Each row of a before or after table is a point. The points were changed in one or more steps. Then noise was added and the rows were shuffled. The steps act on columns, c1 being the first. Name the steps. A step turns or swaps two columns, mirrors them in a line or flattens them onto one, adds a multiple of one to another, or multiplies or shifts one. Angles are multiples of 10 degrees, from the lower column toward the higher: turns from -170 to 170, lines from 10 to 170 but not 90. Use the fewest steps. Two steps may share a column if one is a turn and the other turns, adds or multiplies; they go together, in the order done. Otherwise the lowest column goes first.
In the rows, zero is written as 128.

Before, 10 rows:
[[161 127 126]
 [146 136 121]
 [ 39 102 211]
 [141  93 119]
 [145 103 129]
 [108 148 118]
 [159 154 130]
 [158 114 128]
 [152 134 140]
 [150 163 119]]
After (10 x 3):
[[106 163 117]
 [122 135  99]
 [133 148 148]
 [112  92 122]
 [109 154 103]
 [249 101 142]
 [111 137 117]
 [117 103 114]
 [105 125 105]
 [107 114 104]]
Steps: turn c1 and c3 by -130 degrees

Before:
[[121 126 120 136]
 [158 129 123 140]
 [112 158 135 132]
 [140 134 132 114]
 [149 130 165 102]
 [123 143 128 171]
 [116  80 167 118]
 [113 141 104 136]
 [111 144 153 135]
 [110 129 106 141]
 [147 125 108 145]
 [163 112 129 124]]
After, 12 rows:
[[123 165 129 171]
 [161  87 129 122]
 [114 160 103 136]
 [116   9 167 119]
 [145 120 109 144]
 [121 123 120 137]
 [109 131 105 142]
 [111 168 152 134]
 [111 203 135 131]
 [149 133 166 102]
 [160 131 124 141]
 [138 142 132 115]]
Steps: multiply c2 by 2.5

Before (8 x 6):
[[151 133 125 132 119 129]
 [132 132 131 155 155 119]
 [145 105 129  93 184  87]
 [138  92 118 156 116 101]
 [116 111 160 146 128 153]
 [157 122 154 156 139 103]
 [142 126 126 153 101  89]
 [138 114 138 149 166 188]]
After, 8 rows:
[[177 113 137 114 169 190]
 [193 110 160 132 130 152]
 [  9 104 131 124 182  89]
 [196  91 118 110 120 101]
 [182 127 128 106  99  84]
 [114 135 125 105 121 127]
 [177 120 156  93 141 100]
 [201 131 133 115 154 120]]
Steps: turn c1 and c4 by -110 degrees; multiply c1 by 3

Before, 13 rows:
[[142 151 149 170 167  85 175 170]
 [145 106  99 104 164 167 166 121]
 [119 154 191 107 153 155 158 153]
 [170 163  99 142  77  99 142 123]
 [106  97 137  78 105 137 153 118]
 [116 167 162 106 162 123 109 148]
 [123 107 165 121 150 110 160 166]
 [121 130 181 138 123 127 134 129]
 [117 118 102  78 162  81  86  87]
 [134  76 132 134 139 122  85 163]
 [ 77 123 104 112  85 145  86 103]
 [ 92 101 112 164 142 148 107 143]
 [125  74 178  86 112 119 182  85]]
After:
[[ 85 140 139 163 141 149 109 111]
 [135 153 117 104 164 167 165 100]
 [ 96 149 121  78 105 136 153 139]
 [117 146 171 121 151 110 161 157]
 [107 179  96  86 112 118 182 186]
 [178 109 118 142  77  98 143 102]
 [ 80 114  99 111  84 144  86 109]
 [115 134  83  78 162  81  86 111]
 [150 112 174 171 165  86 176 141]
 [127 100 164 106 152 156 158 185]
 [131  87 153 104 163 122 109 158]
 [116 179 163 133 138 123  84 125]
 [122 125 138 138 123 128 134 180]]
Steps: mirror c1 and c2 in the line at 10 degrees; mirror c3 and c8 in the line at 40 degrees

Before (8 x 11):
[[145 133 127 141 140 159 120 167 161 102 107]
 [153  92 108 120 140 132 131 120 149 133  85]
 [108 160 160  82 126 117  91 176 121 135 119]
 [ 81 170 173 133 135 113 114 133 110 111 117]
 [ 81 163 117 126 172 135 110 154 104 133  70]
 [167 111 101 142 170 179 172 163 139 102 130]
 [ 80 161 148 133 108 198 177 194 186 141 173]
 [127 135 115 138 120 147 130 196 168 136 175]]
After:
[[136 137 118 131 165 161 126 198 143 135  90]
 [145 133 124 114 162  95 137 168 121 101 113]
 [114 163 147 175 183 131 159 193 158 169  45]
 [155 112 100  94 147 105 180 163  89 137  81]
 [117 172 172 170 111 128 128 130 118 105 145]
 [126  94 109 106 151  89 126 119 119 134 145]
 [ 78 160 161 133 120 125  97 176 127 108 144]
 [110 163 118 171 112  75 110 157  82 118 148]]
Steps: turn c1 and c4 by -70 degrees; turn c5 and c9 by -80 degrees; turn c6 and c11 by -120 degrees; turn c7 and c10 by 40 degrees

Before (11 x 12):
[[115 132 101 140  66 126 100 105 156 146  98 162]
 [112 132 134 102 145 162 104 139 150 140 102 115]
 [129 150 134 122 124 113 101 138 119 148 132 107]
 [129   7 176 137 145 124 105  93 123  92 118 140]
 [154 158 112 141 149 123 150 144 149 141 153 107]
 [126 102 100 129 150 104 104 102 150  82 145 174]
 [117 155 179 117 152 134 146 122 125 112 124 112]
 [112 120  98 119 100 102 117 138 153 128  82 132]
 [147 158 106  86 123 133 148 162 143  99 159 134]
 [115 128 114 140 150 132 170  84  14 137  96 137]
 [176 141 101 128 141 120 109 154 154  90 126 162]]
After:
[[113 128 152 122 128 134 181  85  15 134 102 139]
 [116 134  86 108 174 126  93 110 156 142 109 164]
 [110 131 128 119 101 161  95 139 151 140 108 115]
 [175 140 147 106 134 118  97 154 155  89 139 161]
 [128   4 136 174 110 119  97  93 120  94 129 143]
 [115 156 137 175  92 133 152 118 124 111 130 113]
 [115 117 104 101 140 107 117 137 150 126  89 132]
 [156 159 157 115 134 116 155 146 152 145 159 109]
 [127 148 124 132 119 113  95 140 118 150 140 110]
 [125 104 157 104 129 104  97 101 149  80 153 177]
 [147 159 105  96 101 133 148 167 143 101 166 139]]
Steps: turn c3 and c4 by 70 degrees; turn c3 and c5 by -120 degrees; multiply c7 by 1.3; shift c11 by 10

Before, 8 rows:
[[131  96 110 156 136 115 139  68 136 146 131 145  46 104]
 [126  86  91 132 179  89 112  85 111 143  95 168 101 117]
 [ 84 176 145  89 118 159 177 155 143 113 166 121 134 122]
 [ 87 100 116 123 110 128  75  92 112 132  80 159  64 144]
 [147 125  97 121 148 144 119  64 118 170 125 129 113  96]
 [138 176 171 159 165 148 145 152 135 173 112  97 108 141]
 [122 181 160  94  93 103 157 144 131 136 160 104 150 139]
 [ 82 168 195 123 109 144 138 144 139 117 193 114 163 124]]
After:
[[ 85 168 195 123 110 143 137 151 140 119 214  55 163 123]
 [127 174 170 159 164 148 146 128 135 173 107  37 109 142]
 [114 101 116 123 112 127  76 138 113 131  65  98  63 144]
 [170 125  97 121 147 143 118 104 117 171 124  68 112  96]
 [156  96 109 156 137 115 138 111 136 145 132  84  46 104]
 [117 180 159  95  93 103 156 134 133 136 172  44 151 138]
 [145  87  91 132 178  89 113 118 111 143  84 108 103 117]
 [ 84 176 146  88 120 158 177 153 143 113 177  60 134 122]]
Steps: flatten c1 and c8 onto the line at 150 degrees; multiply c11 by 1.3; shift c12 by -60

Before, 9 rows:
[[146 118 151 156 132 134 142 128 129 119 129 110 145 116 139  96 156 135]
 [126 173 127 138  96 115 133 128 123 125 115 113 157 124  69  93  71  93]
 [143 130 139 137 116 153 143 127 152 105 117 139 118 147 101  82 156 195]
 [138 159 142 109 165 150 168 124  97 105 116 110 134 137 105 118 131 132]
 [122 123 112 137 148 115 103 156 125  89 100  82 132 108 110 150 135 129]
 [156 129 102  94 124 132 133 133 171 104 107 109 168 154 103 157 194 133]
 [135 163 133 115 157 107 156 140 137  98 109 132 157 144 161 118  91 167]
 [136 125 143 113 182 128 167 144 129 100  96 138 148 133 108 145 124 157]
 [ 86  87 117 155 140 134 135 130 141  74 146 157 173 123 105  91  95 102]]
After (9 x 18):
[[133 124 144 131 182 128 245 144 134  99  95 111 148 134 109 156 125 158]
 [143 133 141 155 112 155 172 129 129 106 119 130 121 149 102 105 155 193]
 [137 164 134 134 155 105 212 142 122  97 110 115 156 144 162 126  93 166]
 [122 122 112 105 148 113  53 156  94  90 101 152 131 107 112 140 134 127]
 [156 130  99 149 124 132 144 130  80 101 107 102 169 154 100 198 196 133]
 [146 117 153 126 131 132 171 128 121 121 127 160 145 117 140 125 156 136]
 [123 179 127 119  92 116 143 127 120 126 115 144 157 124  70  90  70  95]
 [139 159 144  87 165 154 247 125 126 106 115 115 132 135 105 130 132 132]
 [ 87  85 114 156 141 133 150 130 154  75 144 142 172 124 105  23  96 101]]
Steps: add 1.5 times c1 to c16; turn c4 and c12 by 110 degrees; turn c4 and c9 by -120 degrees; multiply c7 by 3

Before (12 x 20):
[[ 90 125 134  83 126 155  69 150 146 150 109 154 115 149 117 106 108 107
  151 149]
 [147 135  92 190 106 155 125 111 142 108 111 110 143 136 119 162 109 134
  104 136]
 [125 131 115 132 148 155  97 152 151 124 123 144 134 123 154 143 122  78
  180 133]
 [ 91 142 160  98  75 180 135 142 103 138 113 150 144 139 126 167 131 155
  127 129]
 [ 93 141 131 167 166 147 136 149 158 122 187 134 134 126 172 134 160 116
  141 149]
 [140 122 191 139 136 118  99  90 154 150 182 129 116 138 106 116 118 120
  148  98]
 [129 165 125 141 100 162 157 136 144 141 155 103 199 137 113 173 125  91
  127  95]
 [ 95 126 128 160 139 136 144 160 118 109 156 103 155 134 149 129 127 134
  160 151]
 [119 173 148 109  96 144  59 176  93 117 125 156 110 165 147 125 140 131
  162 114]
 [108 127 113 161 154 209 126 152 147  96 173 168 121 130 106  82 180  94
  195 123]
 [123 131 134 153  90 165  97 134 139 134 112 132 122 114 116 115 156 144
  138 133]
 [107 233 115 148 111 149 163  87 111 155 131 178 122 101 129 113 147 148
  140 137]]
After, 12 rows:
[[126 166 123 140 156 161 138 137 144 162 156 108 197 113 114 173 123  88
  129 212]
 [ 91 143 162  97 231 183 159 142 102 119 112 131 142 153 126 167 131 187
  129 249]
 [139 123 189 142  90 117 105  92 154 151 183 120 117 131 105 114 119 143
  149 131]
 [119 172 150 110 178 142 104 177  94 120 124 111 111 170 148 125 139 118
  162 210]
 [107 127 114 160  75 209 161 151 146 126 171 147 122 165 107  81 177  34
  194  70]
 [124 130 115 129  91 157 108 152 151 156 122 140 135 141 153 143 123  45
  178  78]
 [123 130 135 153 205 164  92 135 139 123 112 143 121 126 116 114 156 161
  137 211]
 [108 231 115 147 169 149 189  86 112 135 131 176 122 158 129 112 146 194
  138 161]
 [ 89 126 135  84 148 154 102 149 145 156 107 123 116 161 116 106 109 121
  151 118]
 [ 93 126 129 159 124 136 126 161 116 110 155 107 154 110 150 129 127 113
  161  90]
 [ 94 143 130 167  68 149 142 151 158 130 187 134 133 134 174 133 160 102
  144  29]
 [148 136  92 191 177 155 114 111 141 111 109 113 141 115 117 162 110 112
  103 173]]
Steps: multiply c5 by 3; turn c5 and c20 by -130 degrees; turn c12 and c14 by 60 degrees; add 1 times c14 to c7; turn c10 and c18 by 40 degrees; multiply c18 by 2

Before (9 x 24):
[[140 160 126 142 126 159 115 121 103 108 136 120 127 152 110  75 154 172
  204 163 101 123 150 107]
 [159 141 156 119 181 145 128 156  90 110 152 132 178 141 121 128 132 156
  129 112 119 133 137 134]
 [130  99 112 108 155 108 124 115 125 123 107 178 125 136 123 145 166 113
  153 145  81 183 137  93]
 [114 123 126 107 171 199 132 149 119  94 152 101  93 109 151 106 120  94
  149 102 157 156 107 114]
 [176 105 115 150 105 217 157 162 119 133 115  66 113  85 123 147 138 145
  128 110 159 145 148 102]
 [170 109  83 131 144  91 142 168  86  99 119 166 133  96 157 136 121 154
  176 150 114 139 157  90]
 [179 131 102 172 135 109 139  97  83 136 126 143  99 109 130 129 191 144
   98 167 129 182  96  71]
 [148 147 139 156 117 140  97 137  89 134 172 170 206 166 132 143 137 186
  106  87  98  67  94 151]
 [143  97 134  76 163 197 147 150 133 158  70 114  65 169  82 148 160  92
  142  43 123 122 126 154]]
After (9 x 24):
[[148 141 139 109 119  74  94 144  86 136 179 173 219 161 133 147 151 118
   99  85 131  62 137 142]
 [171 140  98  49 137 122 136  90  86 141 122 137 127 114 128 130 141 109
   92 163 126 178  91  76]
 [113 130 129 145 172 134 132 150 118  95 152  99  64 116 151 106 114 202
  153 104 128 157  70 112]
 [178 114 114 112 109  81 150 157 115 133 117  66 109  87 120 147 138 206
  127 112 130 148 142  98]
 [138 160 130 107 128  75 112 122 101  96 134 121  90 150 107  72 131 149
  201 162 131 120 128 111]
 [142  96 134 125 172 136 153 147 138 161  68 114 121 171  87 151  71 208
  142  38 135 131 120 151]
 [135 111 113 103 158 153 115 110 125 118 110 179 116 135 125 143  94 110
  156 147 126 189 128 100]
 [173 107  84 136 146 117 139 169  91 106 120 170  81 102 153 134 132  82
  174 149 129 146 136  90]
 [151 146 156 130 178  96 135 153  91 106 159 128 141 140 124 131 120 136
  126 112 132 133 147 138]]
Steps: turn c2 and c22 by -10 degrees; turn c4 and c17 by 120 degrees; turn c6 and c18 by 110 degrees; add 1.5 times c10 to c13; turn c13 and c23 by 30 degrees; multiply c21 by 0
